Each row is a point. Each copy is the shape, with its points in the same order, turned, moved and blurred by noise. Is it also mirrored, or only turned?

Shape (8 x 3)
[[-16  16  -7]
 [-12   9  -2]
 [-18 -37  42]
 [ 11  17  -9]
 [ -7   5 -11]
 [ -8  -1 -13]
 [-17 -32  -9]
 [  5  12   2]]
Copy 1 (8 x 3)
[[  5 -23  -1]
 [  4 -15   5]
 [-24   3  60]
 [ 24  -2  -6]
 [  2  -7  -4]
 [ -4  -4  -4]
 [-31   9  10]
 [ 17  -6   6]]
Copy 1 is: mirrored
Copy 2 (8 x 3)
[[  6  -1 -31]
 [  9  -3 -24]
 [ 47 -22  22]
 [-12  11 -16]
 [ -1  -6 -20]
 [ -3 -12 -19]
 [  6 -39  -3]
 [  1  10 -13]]
Copy 2 is: mirrored

Shape (10 x 4)
[[  3  24  42 -16]
 [-34  23  -3  34]
 [ -8 -10 -42   0]
 [ 15  10   2 -27]
 [-37  19  24  -8]
 [-37   2  49 -34]
 [-32 -16 -34   1]
 [-24 -43 -22   5]
 [-27  -5  -2  23]
 [  1  22  23 -19]]
Copy 1 (10 x 4)
[[ 25 -15  17 -22]
 [ 10 -35 -42  21]
 [-27  19 -20  32]
 [  3  24  11  -7]
 [ -1 -30 -16 -19]
 [-10 -38  15 -45]
 [-40  -3 -30  25]
 [-50 -12  -3  38]
 [-10 -28 -16  29]
 [ 18  -2   8 -18]]
Copy 1 is: mirrored
Copy 2 (10 x 4)
[[  7  43   1 -26]
 [-52  15  -2   8]
 [ -9 -33 -15  27]
 [ 19  11 -19 -12]
 [-30  14   3 -28]
 [ -6  13  21 -60]
 [-23 -33  -2  10]
 [-12 -38  27  21]
 [-29  -7  15  10]
 [  6  27  -3 -20]]
Copy 2 is: only turned
Copy 3 (10 x 4)
[[ -8  37  31   1]
 [-54  -1   3 -40]
 [-12   5 -50 -22]
 [  5  32 -10   0]
 [-48  19  15   0]
 [-50  18  23  42]
 [-34 -10 -49  -8]
 [-16 -28 -43   5]
 [-29 -17  -7 -21]
 [-18  42  13   1]]
Copy 3 is: mirrored
Copy 4 (10 x 4)
[[ 31  25  25 -21]
 [ -9  37 -18  26]
 [ -8 -28 -24  22]
 [ 29 -11  11 -12]
 [  7  41  -4 -24]
 [ -1  31   3 -56]
 [-25 -14 -39   7]
 [-44 -18 -20   4]
 [-21  21 -14  10]
 [ 29  13  10 -16]]
Copy 4 is: only turned

Shape (11 x 6)
[[ 31 -27  20   5  29  -6]
 [  7 -19 -18  -6 -47 -39]
 [-20  22 -32  11  40 -43]
 [-42 -42  -9  -9  38 -20]
 [-41  -7  25  -5  12 -15]
 [ 20  13  18  -7   7 -15]
 [-38 -32  14  32 -32  16]
 [ 29  20 -32   8  36   2]
 [ 34 -34  -3  44   3  16]
 [ 17   4  19 -20   9   5]
 [  1  14  -1 -43   6   6]]
Copy 1 (11 x 6)
[[  1  -3  -4 -23  41 -44]
 [  8  -6 -18  -3 -46 -20]
 [-15  47 -46  13  25  15]
 [-24  15 -42 -60  20   8]
 [-44  18   1 -33   9   4]
 [ -1  16  15   2  16 -25]
 [-49 -50  -3 -22  -8   7]
 [ 28  10 -16  18  49   4]
 [  2 -52 -20   1  35 -31]
 [  6  10  25 -16  22 -14]
 [ 19  22  25 -22  10  10]]
Copy 1 is: only turned
Copy 2 (11 x 6)
[[ 20 -33  18 -12 -17  36]
 [ -4 -37 -54 -15 -33 -19]
 [ 48 -36  -1  18  36 -25]
 [ -8 -42  -7  32  34  21]
 [-13 -19  11  36   5  -7]
 [ 21 -18   8 -16  -8  -9]
 [-12  14 -27  51 -35  22]
 [ 58  -4  -4 -24  25   7]
 [ 41  -2 -23  -6 -29  50]
 [  5   1  21 -27  -7   0]
 [ -9   5   1 -29  24 -12]]
Copy 2 is: only turned
Copy 3 (11 x 6)
[[ 27   6  48  -2   9   8]
 [ 32  18 -26  38 -41  11]
 [ 22  -1 -31 -22  16 -55]
 [ 10 -43  10 -20 -29 -24]
 [ -1   4   4 -32 -40 -11]
 [ 23  32   8 -13   1   7]
 [-34  17  22  22 -59 -15]
 [ 11   4   7   6  49 -20]
 [  0  14  50  50   6  -6]
 [  5  23  14 -17   7  24]
 [  0   4 -18 -19   8  36]]
Copy 3 is: only turned
Copy 4 (11 x 6)
[[ 18  16  14  35   9   4]
 [-23 -25 -26  28 -47 -34]
 [ 10 -26  34  -6  16 -59]
 [-48  14  31   8  24 -32]
 [-34  -3  46   1 -14  -9]
 [ 21  -1  24  10 -25  -9]
 [-55 -34   3   1 -10  29]
 [ 43  -5  -6 -17  16 -26]
 [ 10 -16 -27  31  23  26]
 [ 16  20  19   0 -25   3]
 [  4  28  13 -24 -36 -20]]
Copy 4 is: mirrored

Shape (9 x 6)
[[-19   7 -35  30 -21   3]
 [ 27   9  14   2   2  10]
 [-17  21 -36  18  10 -28]
 [ -6  40 -43  35 -11  -3]
 [ 23 -10  22  -4  15   5]
 [ 12   5  17 -16 -23   9]
 [ 12   9  36  12 -13  -4]
 [-21  30 -16   3  24  -2]
 [  5   2  27   7   9  18]]
Copy 1 (9 x 6)
[[-18 -19 -31   6   0 -26]
 [ 17  29   5 -13   5  -4]
 [-39  15 -33  20  -6 -13]
 [-24   6 -56  -2  11 -22]
 [ 21  28  22   2  -4   8]
 [  4  12  25 -26   9 -15]
 [ 11  17  19   2  32  -5]
 [-32  15 -24   0  -5  21]
 [ 16  11  15  -2  13  18]]
Copy 1 is: mirrored
Copy 2 (9 x 6)
[[  8 -35   7  11 -24 -24]
 [ 15  16 -12   8  16   5]
 [ 28 -29  13 -22  14 -40]
 [ 25 -13   7   2 -20 -60]
 [ 11   9  -3   2  30  24]
 [ -7   8 -34  -3   8  13]
 [ -8   6 -31  23  31  -4]
 [  4   1  19 -26  10 -31]
 [-10  13   1   8  27   5]]
Copy 2 is: mirrored
Copy 3 (9 x 6)
[[ -6  33 -33   5  -6 -36]
 [ 18 -13 -12 -10  -6  16]
 [  0  16 -17  36  23 -33]
 [ 23  33 -43  13  15 -37]
 [  2 -18   0   0 -11  28]
 [  7 -15   1 -30 -11  -5]
 [ 23 -21  -2  -3 -31  -2]
 [ 16  27   7  23  21 -10]
 [ 16   2   5  -3 -23  19]]
Copy 3 is: only turned

Shape (13 x 8)
[[  5 -19   0 -27  29  -7  18  -4]
 [-15  -9  -4  -7 -17 -20 -14   9]
 [-29 -15  24   9   0   7  19   9]
 [ 18 -33 -17 -19 -17  27  25  15]
 [ -4   3   0  26 -18 -25 -10  -1]
 [ -9  19  -9   0 -23  21  29   0]
 [ -9  -8  23  25 -25 -11  -1  16]
 [-15  12   9   5  -7   0 -15 -26]
 [ -2   6  29 -11  -1   3  -3  19]
 [  0 -37 -12  19 -10   6   5  20]
 [  3 -36  19 -27  -2 -24  -6  -2]
 [ 19  14  -4   3 -17  25 -14  29]
 [  3 -23 -19 -26  23 -23 -15 -18]]
Copy 1 (13 x 8)
[[ 22 -38  -4  15  29  -9  -4  15]
 [ 17 -11   1 -15 -21  -3  -3   2]
 [ -1 -21  21  -7   4  15  25  30]
 [ 39 -15 -14   8  19  -3  48 -10]
 [  5  13  21 -28  -6 -13  -6   3]
 [ -3   1  22  23   1   1  32 -16]
 [ 15   6  30 -30  -8   9  15  16]
 [-16  -5  12 -13   6  13 -13 -13]
 [ 26  -8  19   4   3  29  -1  12]
 [ 22   3 -11 -22   8  -9  35  19]
 [ 37 -43   2 -25   9   2  -8   7]
 [ 32  31   1  11   2  24  14  -8]
 [ 17 -32 -25  -6  16 -19 -27   0]]
Copy 1 is: mirrored
Copy 2 (13 x 8)
[[ -4 -26 -15 -32  26 -16   4   0]
 [ -3  -8  -9   5 -22 -24  13  -6]
 [-12 -13  11 -21  -6  13  39   9]
 [  3 -60 -17  -2  -4  19  -8   8]
 [ 15   5  24  12 -11 -21  12  -7]
 [ 20 -16   0 -13 -13  34   6 -20]
 [  6  -4  24   2 -25  -5  26  16]
 [-12  17  18  -6  -4  -2  -1 -21]
 [ -1   0   4 -30 -18  -4   3  18]
 [ -2 -26  -1  21  -1   4  20  22]
 [-21 -34   3 -20  -5 -39   5   7]
 [ 18   4  -8  -1 -23  17 -22  24]
 [-14 -18 -20  -4  23 -40  -7 -12]]
Copy 2 is: only turned
Copy 3 (13 x 8)
[[  0   1  28 -27  13   1  26  29]
 [-33  -6  14   6 -30  -8   7  13]
 [-36  -4  39  13  13   1  32  -7]
 [  9 -16   5  19  -1  26  43  31]
 [-17  10  22  17 -29 -24   4 -14]
 [-20  28  -5  26   7  18  27   1]
 [-26  -5  38  37 -13  -7   8 -11]
 [-20  15  14 -11 -13   7   3 -25]
 [-21  -1  37  11   8  11  -9  10]
 [ -4 -25  16  24  -9 -11  38   3]
 [-14 -17  45 -19 -24   7  15  27]
 [ -1  -6  -9  38   3   9 -15   8]
 [ -5  -5  14 -43 -15 -16  14  21]]
Copy 3 is: only turned

Shape (14 x 9)
[[ -9   1  13   5 -21  17  -4  23   8]
 [-30 -25 -25  40  37 -21 -41   0 -15]
 [ 13  17   5   1   0   2  -1   6 -21]
 [-25   6  -7  26  16 -10 -17 -21  15]
 [ 20  17   8 -13   5  -3  -8  16 -13]
 [ -4   6  12 -20  -2 -17  -2 -23   9]
 [-10  -5   2   9 -10   0   3  17 -16]
 [ 17  -4   9   0 -15 -10  -1  19  -5]
 [ -5  -7  -9  -8  -6  21 -11 -10  60]
 [  8  -5  22  23 -12   0   2   2 -18]
 [ -6  -3  27   6  -3  -3   2  21  -8]
 [ 12  29  16 -16  12 -33 -18 -30  31]
 [-17 -20  -4  19  12   7  11  10  27]
 [-10   5 -13  18  -8  -5  -3  15   6]]
Copy 1 (14 x 9)
[[-13 -23   6  -6   1 -22 -11 -17   2]
 [ 12  -4 -39  -4   4  47 -52  -1 -18]
 [-10   9   5  14 -19   1  -7 -10   9]
 [  1  -1   8 -23  12  36 -23  12 -11]
 [-10   6   4  29 -22  -8  -6  -1  -2]
 [ -4  24  18  16  19   0  10   8 -14]
 [  2 -10  -5   3  -8   1   0 -26   4]
 [ -9   1  -6   5 -23 -17   0 -14 -11]
 [-33 -16   6 -18  33 -14  -6  39 -10]
 [  8  11   2 -15 -14 -12 -10 -24   4]
 [ 13  -8   7   8 -13 -11  -8 -15  -5]
 [-12  28  38   7   3  10   0  38 -36]
 [  5 -29 -17 -22   6  -1  -4  16   2]
 [-16 -17  -4 -13 -10   9  -4 -12  -8]]
Copy 1 is: mirrored
Copy 2 (14 x 9)
[[-13  14 -15 -16 -19 -17  15  35   7]
 [ 38  -3   0  35  24 -32 -36  23  23]
 [ -7  -1 -26  11 -17  -3   0   6 -11]
 [ 20  -9   5  13  25 -29   9   7   2]
 [  3   9 -31   3 -14  12   3   0  -9]
 [ -4  17   4  -6  18   4  12  -5 -22]
 [ -4  12  -5   9 -16 -11  -4  27  -1]
 [  6  20 -11  -8 -32   1  -3  13 -14]
 [ 16  16  15 -40  11 -12  39  -2  23]
 [ -6 -10  -6  -4 -24 -12 -11  26 -17]
 [  0  11 -16  -1 -13  -2   1  41 -13]
 [ 27   9  -4  -6  26   3  26 -25 -37]
 [ 14   3  16  -3  -2  -3  17  28  26]
 [  9  13   0  11 -15 -25  11  16   7]]
Copy 2 is: mirrored
Copy 3 (14 x 9)
[[-22 -13   6   6  -3  20  -5  16  -5]
 [ 26 -35   0  21 -13 -41  58  11  -7]
 [ 13  -2   5  27   1   5 -16  -4   0]
 [ 11  -3 -18   8  12 -29  24  29   4]
 [ 16  -3  10  28  -8   7 -28   4 -13]
 [ 14  13 -27  -2   2  -9 -18   9 -20]
 [  2 -19  -1   9  -9  13   2  -3   3]
 [ 14  -7  12   5  -6  23 -11   2 -14]
 [-18 -10  -1 -23  35 -17 -11  42 -27]
 [  4  10  11   8  -6  14   8 -11   6]
 [ -2  -2   5   5 -25  11  -5   6   3]
 [ 34  33 -22   9   9 -19 -21  42 -25]
 [ -5 -26   8 -24   3 -13   7  23   7]
 [  8 -23  -1   8   7  10   8  19   2]]
Copy 3 is: mirrored

Shape (14 x 11)
[[ 49 -14  -5   3  48 -21  -7 -13  -9 -16  -5]
 [ -1 -17   8 -16  -2   7  -5  32  -2   5  -9]
 [  0  -4   7  -8  12   2   3   0  11 -17   7]
 [ -7 -16 -21  11   3   7   7 -10  -7 -13   1]
 [ 11 -14   7   0  -4  -6  -2 -10   8 -14 -19]
 [ -5  19   3   8  -6  -3 -13   1  -7 -10   1]
 [  9  40 -30   6   1 -10   9  11  -5 -18  -4]
 [  3 -11   6  16 -12  -7  11 -11 -10  11   4]
 [ -3  -5   2   7 -11   0   5  -2   9  51   7]
 [  7 -16 -25  -9 -10   6 -27 -13 -10  -6   2]
 [  9  -8   4  19   1   6  -1   9  -7 -16   2]
 [  3 -15   1  -6  -6 -20  -2  30 -11 -18   2]
 [ 17  60   7 -17   0   8   8 -13 -12  -2  -1]
 [-13 -14   3  15  -1 -12   0  -3 -14   6 -11]]
Copy 1 (14 x 11)
[[ 14   2 -28 -29 -11  11   3   7 -26 -34  46]
 [-23 -10  -5   8  -8   1   5  14 -20  28  14]
 [-16  -3  -6   7 -20   6 -14   0  -7 -10  12]
 [ -9  17  -3 -21 -10  -6 -12  -3  10   5   9]
 [-20  -2  -5 -15 -10  17   5  11  -7 -11   0]
 [ -8 -12 -19   7 -19  -2   7 -16   9   0   0]
 [ 10 -10  -4  -6 -44   1  15 -13  29   5  22]
 [ -3  16 -24   4   6   9   2   7  12   6  -4]
 [ 12  -2  -2  25  29  16  -1   8  11  18  -1]
 [-13 -21 -14 -30   7 -10 -15  -3   5   8   6]
 [-25  11 -18   1 -10  -3   8  -3   1   2  17]
 [-18  -5 -23   0 -24 -17   5  27  -6  12  12]
 [ 11 -26 -24  12 -41  41  -1 -29  17   5  12]
 [ -3  14 -15  -1  -2  -3  11   2  -5   8 -10]]
Copy 1 is: mirrored
Copy 2 (14 x 11)
[[-18 -43   4 -31  39   7  21  -1   9  25 -11]
 [ -1 -16  13  -6 -28 -10 -18 -17  10   3  -5]
 [ -5   2   6  -7   1   9   3  -7   3  -4 -16]
 [ 11   1   8 -20   3   1   2   9 -22   1  10]
 [ 11 -14  23   2  -1   5   9   4  -3  16 -14]
 [ -5  -7   0  15  -8  13   8   8   2  -3  16]
 [  0  -7 -33  15   7  -9  24  -4 -10   4  21]
 [  3 -13   8   0  -1  -2 -14  32  -9   1  -4]
 [ 14 -11   9   6  -1 -25 -32  30  19 -18   1]
 [ 17 -27  23 -11   4   7   4  -6 -13 -17  20]
 [-10  -7   7  -1   1  10 -10   2 -11  17   5]
 [  4 -27 -10  -6 -23  15 -11 -12  -7  10  -8]
 [-33 -10  -9  34   4 -20  37   6   3 -22   5]
 [  8 -13   8 -11 -16   3  -6  28   1  11   6]]
Copy 2 is: only turned
